Each row of a before or after table is a point. The points were changed in one or more steps. Then noise was added and the rows were shuffled. The steps act on columns, c1 being the first. What was done? A step turns or swaps two columns, mirrors them in a line or flattens them onto one, adds a multiple of one to another, or multiplies or shifts one. Angles are multiples of 10 degrees, from the lower column toward the higher: turns from -170 to 170, lines from 10 to 170 but not 90. Use the fewest steps. Two steps may share a column if one is a turn and the other turns, adds or multiplies; they go together, in the order done. Otherwise the lowest column goes first.

Before, 12 rows:
[[-10 -19  -9]
 [ 15  -1  -9]
 [-12  -6 -13]
 [ 18  22 -10]
 [-10  15  -1]
 [ 12  19  60]
 [ -9  -6 -13]
 [  7  12   0]
 [  1   0  17]
 [  0   8  -7]
 [ 11  15   2]
 [ 11  -2  -1]]
After:
[[ -2  -9  -9]
 [  4 -14   8]
 [ 11  -1 -14]
 [ -7 -14 -13]
 [ -1  19  11]
 [-17 -12 -25]
 [  4  17   0]
 [-16   1  -3]
 [ -9  -5   4]
 [  4  16  -1]
 [ 21 -59  14]
 [ -3   3 -10]]
Steps: turn c2 and c3 by -60 degrees; turn c1 and c2 by -150 degrees

Before, 10 rows:
[[-16  31 -12  -6   0  -6]
 [-16  33 -17 -32 -18 -36]
 [-33  46 -29 -13 -12  23]
 [ 24  19   3  17  -6  31]
 [ -3   6 -41 -29  29  50]
 [-11  14 -25 -25 -17  21]
 [ 25 -15  26  28 -20 -17]
 [ 13  33  51   8  10  45]
 [-14 -11 -11   2  -9  16]
 [-16  45   1  -3   0  -6]]
After (10 x 6):
[[-16 -16  -5 -29 -29  20]
 [ 23  -7   7  18  -1  12]
 [-16   8  -5   2  13   7]
 [-19 -59  -8 -32   5 -14]
 [ 28 -23   9   8 -21  18]
 [-38 -57 -14 -12  -4  10]
 [-14 -45  -7  -4 -15  -3]
 [-19 -34  -5  -5  -9  -2]
 [ 31  27  11  29  24  -6]
 [-17 -37  -6 -25  11   9]]
Steps: flatten c1 and c3 onto the line at 20 degrees; turn c2 and c5 by -160 degrees; add 0.7 times c4 to c2; multiply c6 by 0.4

Before:
[[ -4  13  -4 -30  -5  -9  35 -13  -1]
 [-40 -20  40  19  10   0  19 -34  58]
 [  4  19  13 -50   1   1  -9   8 -23]
 [ 46   8  16 -38  28 -25   6  26  -3]
 [-17  14  14  32 -28  -5  -2 -37   9]
 [-10 -29 -18 -28 -48   9 -22  -7  25]
 [ -6  20  -6 -31  -3   1  -1   8  42]
 [-38   5   5  14  49  -9  20 -60  34]]
After, 8 rows:
[[ 35  48 -11 -22  49  17   3 -59  11]
 [  8   3  18 -18  -4  -5  39 -14 -13]
 [ -3 -14  14  33   2  -2  39   7 -26]
 [-20   7   6  15  27 -48  39  26  -4]
 [ 31  50 -44 -14   9  25  13 -34  40]
 [  3  45  21  13  -3   4  19   8  -5]
 [  1   0  31  27 -49  13   3  -7  32]
 [ 15   5 -28  -9 -27   8 -19 -38 -13]]
Steps: mirror c1 and c6 in the line at 110 degrees; add 0.3 times c5 to c9; turn c2 and c9 by -70 degrees; turn c3 and c4 by 150 degrees; turn c4 and c7 by 60 degrees

Before (12 x 12):
[[-53  -9  39 -18  16 -13 -29  18  -2 -15  -7 -23]
 [ 21  -1  26 -15  18 -11  26   7  19  -1  37 -19]
 [ 10   0  -6  -7  -1 -13  -3 -50  -4 -12   1  -5]
 [  1  -4  -7 -22 -26 -10  -8  14  -4  21  -3  16]
 [ 23  19   1 -21  16 -18  21  14   8  -9   9 -24]
 [  4  -3  15 -12 -34   7 -15   8   0 -13  -1 -27]
 [ 16  -5 -17 -21  13   5 -26  -2 -10   7   1 -26]
 [ -2   0 -11 -18 -26  -6 -28  12  15 -21  26  27]
 [ 24  21   7   5  17 -21   6 -13  17  33  -4  -3]
 [-23  -5 -17  -8 -44 -13   0 -10  29  11  12  -9]
 [-12  18 -11   1  12   0  21   6   1 -13  59 -13]
 [ 12  13 -10 -19  20  34  15  -1   9   4   0 -24]]
After, 12 rows:
[[  9  18 -18   8  -5   1   6  -4  -2 -16  57 -17]
 [  4  -2  17 -25  29  -8  -4 -14  -2 -15  -5 -28]
 [  7  -5  -3   5   5   7  -3 -53  13 -11  -2   1]
 [ 26  16  -8  26  13  18   6   0   5  -9   6 -29]
 [ 33  -2  16  19   4  22  -8  -5  -8  -2  29 -18]
 [ 20  20   2  15 -12  26  -2 -13   0  32 -10  -3]
 [-23  -5 -17 -32  26  26   4 -14 -13  11  19  -9]
 [  7  -1   1 -13  31  11   0  32  -7 -20  25  27]
 [ 14  12 -18  27   5 -22   2 -17 -28   2  -4 -21]
 [ 15  -4  -7  21  15 -10   1 -19   5   7  -4 -26]
 [  1  -1  -2 -12  35   3   0  25   8  21  -6  16]
 [-55  -9  42  26   6  12 -16   5  11 -13  10 -26]]
Steps: turn c1 and c11 by -20 degrees; flatten c3 and c7 onto the line at 160 degrees; turn c4 and c5 by -120 degrees; turn c6 and c9 by -140 degrees; add 0.7 times c12 to c8

Before:
[[ 13  -2  20   7  -7   2  27  -1  -5 -20  -9 -19  20  28  25   0  -8   3]
 [-38   2  40 -12  -6 -18   5  -5 -22   5  -4   3 -26  11  -9  21   9  14]
 [ 16  -5  11   9 -17  -2  14  40  -8  10  -4 -32 -23 -14  17  15  13  -3]
 [  2   1   7 -30  -7  21  -2  11  -1   7  26  -5 -26  -5  -7 -60 -10  26]
 [-22  35   0 -30  -6 -13  11 -26  -1 -15 -22  26  -8 -10   4   8  12 -28]
 [ 13 -12   0  15   8  12  36  -8  -2   3   4 -35 -37 -15 -16 -32   3 -20]
 [  6  13   0 -13   7  -8  11   1   7 -25  12   1   8   5  21  32  27  15]
 [ 12   4   7   0 -22  -8  36   9 -11 -27  23  -2  10   3  11  -8 -21  10]
 [ -8  38  16  -3  20  16 -21   9   2 -11   1  -4  25  15 -14 -16  -3  19]]
After (9 x 18):
[[  8   2  -3   4  13  -3  36  -1 -11 -26  25   2   7   6  12  20 -23  12]
 [  6  13   9   5 -24   6  13  -3   8 -26  12   7   8 -21  23   3  27  15]
 [ -8  38  -7  13  15   6 -19  -8   1 -13   2  -9  26  -9 -20 -22  -1  18]
 [-24  39  23  20 -10  -9  11  -7  -1 -14 -21  26 -10   8   8   7  11 -27]
 [ 16 -12 -13  -9  16  -1  37   1  -4   3   5 -40 -38  25 -19 -18   2 -17]
 [ 14  -3 -19   9  17  13  26   0  -6 -19 -10 -11  21 -23  21   7  -9   1]
 [ 15 -12 -15   3 -17   7  14   4  -8   9  -3 -29 -24   8  15  22  12  -4]
 [  2   0  19  26  49  14  -1   2  -4   9  25  -8 -23  36 -20 -14  -9  26]
 [-40   2 -16  40  -8 -16   5   0 -21   6  -4   0 -28 -18   1  12   9  13]]
Steps: flatten c2 and c8 onto the line at 170 degrees; turn c3 and c4 by 130 degrees; turn c5 and c16 by -70 degrees; turn c5 and c14 by -150 degrees; add 0.3 times c15 to c12; turn c6 and c15 by -30 degrees

Before:
[[  3  -4 -20  -7 -18   3 -14   5  22  14   9  -6  18  11   4  46   9 -25
    7  -8 -10 -37 -23  -4]
 [  4  10 -20  -9 -14  17  -1 -16   4  -8 -19  -1  14  -9  15  22  -7 -11
   10 -60 -11 -21  -8  13]
 [-13  49  41  17  19  24   6  44 -31  24  -8  -6 -15  18  13  10  -4  51
   12  29  10 -13  33 -23]
 [  6  24  21  59   1  46   2   5 -27  -2 -19  17  22  31  -3  -8  -3  39
  -15  23  -8  19  34 -16]
 [  7  -9 -30 -15  -4   4  -5   0  23  23 -11  -7  -8 -11  -9 -11 -13  -2
   28 -11  -8 -18 -28   2]
 [  7  19  39  12  23   8  -6  18 -48  27 -27  18  -3  36 -11  18  18  50
    0  36  -9   9  19  -7]
 [-10   4 -23 -43 -22 -16  19   3  33  12  -6  -5   6 -12  -4  21  11   9
   15 -13  10 -27  10   3]
 [ -4   7  -6  -3 -30  -6   6  -1  21 -16 -29  42  -9  30 -11  43 -13 -21
   41 -15 -15   0   1   3]]
After (8 x 24):
[[  6   3 -31 -29  -1  25  -8   0  26  23 -17  -2  -4   9  -9 -10 -15  -6
   22 -26 -10 -16 -30   4]
 [ -5  -5  -8   1 -30  23   1   0  17 -13 -43  44  -1 -31 -12  45 -25 -19
   28  24 -12   0   0   3]
 [  7  -2  20  -9   0  36   4   7 -23  -3 -14  18  12 -34  -4  -9  27  38
  -21  23  -8  20  32 -14]
 [-12 -38  35  18  13  19   2  42 -30  24 -12  -8 -25 -21  13  14   8  55
    8  30   9 -12  34 -26]
 [  6 -15  39   9  22 -31  -6  16 -50  31 -25  19 -11 -39  -9  18  32  51
   -7  53  -8  10  16  -6]
 [  6  -9 -17  -7 -16  24   3 -16   3  -7 -21  -1  34   6  14  22   4 -13
    2 -33 -11 -20  -9  12]
 [-14 -19 -24  55 -23 -34  17   4  31  11  -9  -1  10  11  -4  19   0  12
   13   8   7 -27   4   4]
 [  3   0 -22 -25 -20 -17 -15   5  22  13   6  -6  18  -9   5  46  19 -26
    8  46  -9 -42 -21  -6]]
Steps: turn c2 and c4 by -160 degrees; add 1.5 times c23 to c4; multiply c17 by 2.5; turn c6 and c17 by 50 degrees; turn c11 and c19 by 20 degrees; turn c13 and c20 by 20 degrees; add 1 times c16 to c20; multiply c14 by -1
